Each point is reached from the start by the listed moves, each made 0, 1 or 2 times, or once backwards (-1), plus a little noise. Say if it took an odd or an even number of moves. Then give how often each move was made.

Moves:
(1): 7; -18; -13; -19; -16
(2): 6; 14; 12; -19; 11
Start: 16; 2; -39; -10; -8
Points:
42; -6; -42; -86; -17 => even (2, 2)
30; -32; -66; -49; -39 => even (2, 0)

Moves:
(1): -10; 0; -15; -25; -8; 5; -2
(2): -15; 9; -14; 2; -12; 0; 0
(3): 1; 14; 13; -3; -5; -3; -4
(4): 5; 2; -2; -6; -17; -2; 9
(5): 2; 6; 6; 7; 4; -6; 19
(6): -12; 19; 24; 1; -19; 11; 9
Start: -6; -4; 1; -3; -1; 2; -1
Points:
34; -43; -8; 17; 26; -13; 5 => odd (-1, -1, -1, 1, 0, -1)
17; 14; 27; 6; -34; -8; 16 => even (-1, 0, 1, 2, 0, 0)
-65; 87; 20; -60; -121; 19; 44 => odd (2, 2, 2, 2, 1, 2)
-34; 4; -45; -57; -48; 11; 4 => even (2, 1, 0, 1, 0, 0)
-62; 70; 31; -56; -78; 29; 6 => odd (2, 1, 2, 0, 0, 2)
-47; 53; 16; 6; -85; 11; 77 => odd (0, 2, -1, 2, 2, 2)

Moves:
(1): 26; -8; -11; -9; -19; 1; -1; -16; 6; -20; 26; 6; 8
(2): -22; 15; -3; -8; 6; 7; 21; -27; -19; 13; -15; -12; -6
(3): -1; 10; 1; 3; 14; 2; 9; -2; -11; 4; -1; 11; -13
(4): -1; 5; 2; -8; 5; -16; 1; -11; 0; -2; -19; 19; 8
(5): 3; -17; -19; -15; 22; 5; 10; -2; 17; 2; -12; 7; -3
(6): -7; -9; 39; 6; 27; 17; 14; -12; -13; 5; -18; -5; -8
(7): 18; 8; 15; 6; -8; 9; 11; 11; -2; 12; -10; 8; 22
(8): 0; 9; -2; 21; 17; 8; -4; -18; 1; -5; -9; -6; -2
(9): 6; -12; -11; 1; -20; -9; 5; 19; 22; -35; 11; 5; 0
(10): 2; 12; 9; 4; -13; -5; -2; -8; 2; 10; -20; -10; -19
(11): -9; -15; 4; 7; -8; 10; 0; -3; 9; 17; 7; 21; -5
Start: 3; -12; 17; 8; -8; 26; -12; -2; -7; 12; -3; 2; 8
Points:
97; -42; 99; 20; -114; 45; -13; 15; 12; 14; 34; 37; 62 => odd (2, -1, -1, 0, -1, 1, 2, -1, 0, 1, 1)
5; -58; 64; 35; -95; 12; -29; 56; 39; -34; 33; -5; -65 => odd (0, -1, 0, -1, -1, 1, -1, -1, 2, 2, 1)
34; -23; -15; 59; -12; 12; -27; 8; 51; -12; 8; 121; 52 => even (0, -1, 1, 2, 0, -1, 1, 2, 1, -1, 2)

Moves:
(1): 11; -11; -3; -1; -4; -6; -16; 6; 0; 3; -4; -3; 7; 7; 0; -6; -2; 2; -3
(2): 5; 0; -10; 6; -10; 8; 4; -5; -10; -15; -1; 1; 1; 2; 1; 4; 9; 2; -6
(3): 0; 4; 2; -6; 6; -13; -3; -11; 1; -7; -3; -1; -6; -2; -5; -14; 11; 9; 10
(4): 1; -4; -3; 3; 5; 6; 2; 1; -5; -1; -12; 5; 4; -4; 14; -8; -4; 7; -5
(5): -2; 2; -8; -8; 7; 3; -2; -5; -5; -6; 2; -10; -5; -12; -1; -8; -4; -10; -5
(6): -9; 1; 9; -14; 1; 10; 12; -21; -1; 4; 6; -4; -9; 1; -3; -7; 1; 2; -18
(7): 7; 3; -1; 5; 0; -7; 12; -14; 9; -5; 5; 18; 4; -8; 1; -10; -5; -6; -10
(8): 4; -10; 3; 1; 5; 3; -2; 6; 2; -11; 2; -1; 0; -7; -3; 0; -2; 1; 5
(9): -4; 3; 6; 3; -6; -2; 8; 1; 6; -9; 2; -5; -6; -1; -3; -7; -4; 7; -4
(10): 0; 10; -4; -7; 0; 16; -6; 17; -18; 10; 6; 14; 6; 5; -11; 2; -12; -21; 8
(11): 12; 0; 3; 7; -18; -7; -24; 20; -9; 1; 5; 18; 0; -13; 2; 17; 3; -12; 6
(12): -5; 0; 0; -11; 1; 4; 3; -1; 5; -5; 11; 1; -1; -6; 9; 6; 1; 6; 4
(13): -24; -2; -2; 16; 1; 6; -3; -7; 16; -5; -6; 9; -14; 3; -2; -13; -13; -8; 9
(14): -5; 0; 1; 10; -7; 4; 0; 0; -4; 4; 13; -5; 1; -6; -8; -12; 2; -1; 1
(15): -6; 5; 15; -8; -2; 11; 8; -1; 1; -4; 9; -13; 13; 6; 2; -6; -1; -11; 4
(16): 29; 2; 3; -4; 6; 13; -10; 3; 1; 0; 1; 3; 18; 4; 10; 11; 4; 1; -5
(17): -2; 3; -1; 1; 5; -5; -7; 6; 5; 3; 2; 4; 1; 3; -3; 2; 9; -7; -5
(18): -12; 8; 3; -2; 6; -2; 2; 0; -13; 1; -3; 1; 13; -6; -11; 5; -15; 14; 3
Start: 2; 10; 17; 7; -10; -10; 6; -1; -9; 4; 13; 12; 12; 20; -12; -9; 9; 9; -14
Points:
-66; -20; 39; 35; -47; 18; -10; -22; 4; -38; 46; 8; -47; 8; -29; -68; 34; 3; 53 => odd (0, 1, 2, 0, -1, 1, -1, 2, -1, 0, 1, 1, 2, 2, 1, -1, -1, -1)
12; -7; 36; -26; -30; 15; -27; 2; -53; 15; -5; 11; 44; 49; 2; 14; 9; 25; -34 => odd (2, 1, 0, 1, -1, 2, -1, 0, -1, 0, 1, 0, 0, -1, 1, 0, 0, 1)
-26; 23; 57; -34; -28; 9; -44; -28; -26; -61; 74; -18; 27; -9; -38; -9; 51; 20; -7 => odd (1, 2, 2, -1, 1, 2, -1, 1, 0, -1, 2, 2, 1, 1, 2, 1, 2, 2)
-53; 34; 63; -14; 6; 13; -7; 5; 37; 3; 10; 39; -9; 77; -26; -93; -10; -46; 13 => odd (1, -1, 2, 1, -1, 1, 0, 0, 2, 2, 0, 0, 2, -1, 2, 0, 2, -1)
-40; 23; 39; 34; -44; 20; 57; -59; -3; -49; 19; -33; 20; 55; -21; -121; 16; 50; -2 => odd (1, 2, 2, 1, -1, 0, 0, -1, 2, 0, -1, 0, 1, 2, 2, 0, -1, 0)
-4; 5; 17; 24; 18; 8; -74; 71; -54; 13; 9; 73; 64; -36; -27; -15; -69; -74; -9 => odd (1, -1, -1, 2, 2, 0, 1, 2, -1, 1, 2, -1, 1, 0, 1, 0, 2, 2)

Moves:
(1): 1; 9; 1; 7; -6; -2; 5; 0; -11; 1; -6; 12; 15; -7; -11; -11; -7; -3; -5; 14; 16; -5; -5; 8; -1
(2): -7; -7; 6; -6; -9; -1; 12; -8; -6; 14; -8; 19; 9; 4; 4; -6; -19; -5; 2; 9; 14; -6; 4; -16; 4
(3): -8; 5; 3; -1; 5; -10; 9; 11; -12; 3; -14; 3; 20; 7; -3; -11; 4; 5; -4; 3; -11; -8; 26; -19; 7
(4): 9; 1; -6; -5; -1; -7; -24; -2; -14; 11; 9; 0; 19; -6; 3; -2; -7; 7; 6; 2; -1; -9; -7; 3; -11
(5): 1; -1; -3; 0; -9; 0; 2; 7; 1; -3; 0; 4; -4; -4; 2; 5; 3; -8; -1; 3; -2; -3; 1; -4; -2
(6): 6; 9; -2; -4; 0; -3; -2; 4; -4; 13; -1; 1; -2; 1; -3; 3; 2; -4; 3; 3; 0; 11; -3; -5; 3
(7): 11; -8; 5; 0; 3; 4; 6; 5; 8; 1; -12; -4; 2; -2; 13; 0; 5; 5; -1; 0; -7; 2; 5; 0; 0
(8): 2; 2; -10; -2; 10; 2; -4; -4; 5; 2; -13; -6; 5; 14; -2; 7; -9; 12; 2; 1; -5; -17; -19; 4; 6
(9): 1; -17; 1; -6; -7; -2; 0; -11; 0; -10; -7; -12; -24; 12; -12; -7; 4; -11; -19; -15; 12; -5; -4; -2; -3
(10): -1; 3; 6; -4; -11; 2; 16; -4; -1; 3; 6; 18; -8; 18; 7; -10; 3; 1; 11; -5; -7; -5; 17; -8; -5
(11): 24; -4; -3; -6; 7; -4; -2; 5; -7; 0; 12; -6; -5; -3; 10; 10; -17; 2; -7; -11; -1; 7; -3; 0; 8
(12): 2; -5; 4; -8; 0; 7; -1; 12; 1; 0; -1; 12; 4; 2; -5; 7; -11; 4; 13; -3; -7; 7; 3; -3; -15
(13): 3; 10; -1; 10; 15; -2; -15; -6; -7; -6; 10; -14; 4; 20; 6; 4; 3; -6; -8; 16; 12; 0; 6; -1; -18
(14): 6; 0; -1; 3; 2; 0; 2; -5; 11; -13; -8; -8; -9; 3; -7; -10; 1; 1; 6; -10; 13; -3; 5; -5; 14
(15): 13; -19; -13; 1; 13; -9; -5; -9; 4; -5; -3; -4; -2; -3; -7; -6; 2; -18; -13; 8; 1; 1; -9; -11; -1
(16): -8; 7; 0; -5; -6; -5; -4; 2; 3; 7; -2; 12; 10; -4; -3; -7; 2; -4; -2; 9; 6; 2; 9; 6; 7
(17): 0; -4; -8; 8; -20; 3; 9; -5; 2; -10; -2; -12; 9; -4; 4; -4; -8; -5; 4; 6; 0; 1; 10; 14; -5
(18): -3; -8; 3; 9; -9; -8; 4; 12; -1; 1; 10; 9; -5; 14; 9; -2; 9; 7; 7; -18; 5; 10; 9; 0; 20
(19): -10; -4; -13; -2; -2; 9; 2; -1; 4; -3; -7; 3; -8; -6; -4; -13; 10; -2; -7; -3; 8; 0; -6; -2; 2
(20): 7; -8; 2; 7; 3; 23; 9; -2; 7; -1; 0; -13; -14; 7; -2; 1; 0; 6; 9; 10; -7; -5; 7; -2; 6
(21): -4; 5; -7; -7; -8; -6; -8; -16; -13; -6; -10; 9; -1; 9; -9; 10; 10; 14; -12; 0; 7; -2; -12; 3; -8
(22): -4; -9; -9; 16; -11; 1; 7; 0; 20; 5; -11; 14; 2; -1; -15; -10; -9; 6; -16; 0; 13; -5; -5; -9; -3
(23): -2; -2; -7; 2; 5; 0; 15; -15; 7; -1; -6; 4; 3; 3; -12; 6; 13; -3; -2; -2; 18; -6; -2; 5; 0
(24): -5; -5; -11; -5; 15; -7; 14; 0; 10; -1; -1; -2; -16; -5; -10; 3; 5; -4; 8; 15; 8; -4; -8; 0; -6
Start: 2; -9; -3; -14; -3; 17; -8; 0; -3; -1; -4; -2; -16; -5; 9; -3; -12; -4; 7; -1; -1; -6; -7; 0; -6
Points:
49; -34; -67; -6; -59; -31; -43; -49; -81; -12; -52; 75; 121; 31; -15; -41; -59; -20; -65; 49; 79; -32; 5; -25; -114 => odd (2, 1, 1, 2, 1, 0, 1, 0, 0, 1, 1, 2, 2, 0, 2, 0, 2, 0, 1, -1, 2, 1, 1, -1)
55; -50; -65; -2; 15; 51; 62; -50; 64; 4; -34; -4; -99; 59; -51; -18; -27; 17; 1; -25; 93; -39; -58; 20; 57 => even (1, 0, -1, 0, -1, 1, 0, 2, 1, 1, 2, 0, 0, 1, 0, 1, 0, 1, 1, 2, 0, 1, 2, 1)
-41; -1; -14; -33; -35; 43; 64; 15; 8; -19; -82; 18; -36; 64; -66; -9; -9; 81; 73; -13; -3; -18; 51; -18; 61 => odd (0, 0, 2, -1, -1, 1, -1, 1, 0, 0, 0, 2, -1, 2, -1, 1, 1, 1, 0, 2, 2, 0, 0, 1)
36; 20; -73; 3; -99; 15; -2; -33; -18; -18; -15; 68; 3; -31; -21; -34; -41; 35; -43; -20; 19; -41; -31; 8; -8 => even (1, -1, 0, 1, 2, 0, -1, 0, -1, 2, 2, -1, -1, 1, 0, 0, 1, -1, 1, 0, 2, 2, 0, -1)
-28; -38; -13; 4; -61; -33; 80; 35; 34; -6; -43; 51; -39; 50; -23; -77; -24; -5; 15; 4; 15; -42; 92; -64; 11 => even (0, 0, 2, 0, 1, 0, 0, 0, 1, 2, 0, 0, 0, 1, 0, 1, 1, 1, -1, 0, 0, 2, -1, 2)
13; 14; -89; -48; -67; -27; -23; -49; -9; 11; -12; 58; -37; -6; -82; -49; -61; -5; -52; 8; 108; -54; -91; 63; -68 => odd (2, -1, -1, 2, 0, 1, -1, 1, 2, 2, 2, 0, 0, 0, -1, 2, 1, -1, 1, -1, 1, 2, 0, 2)
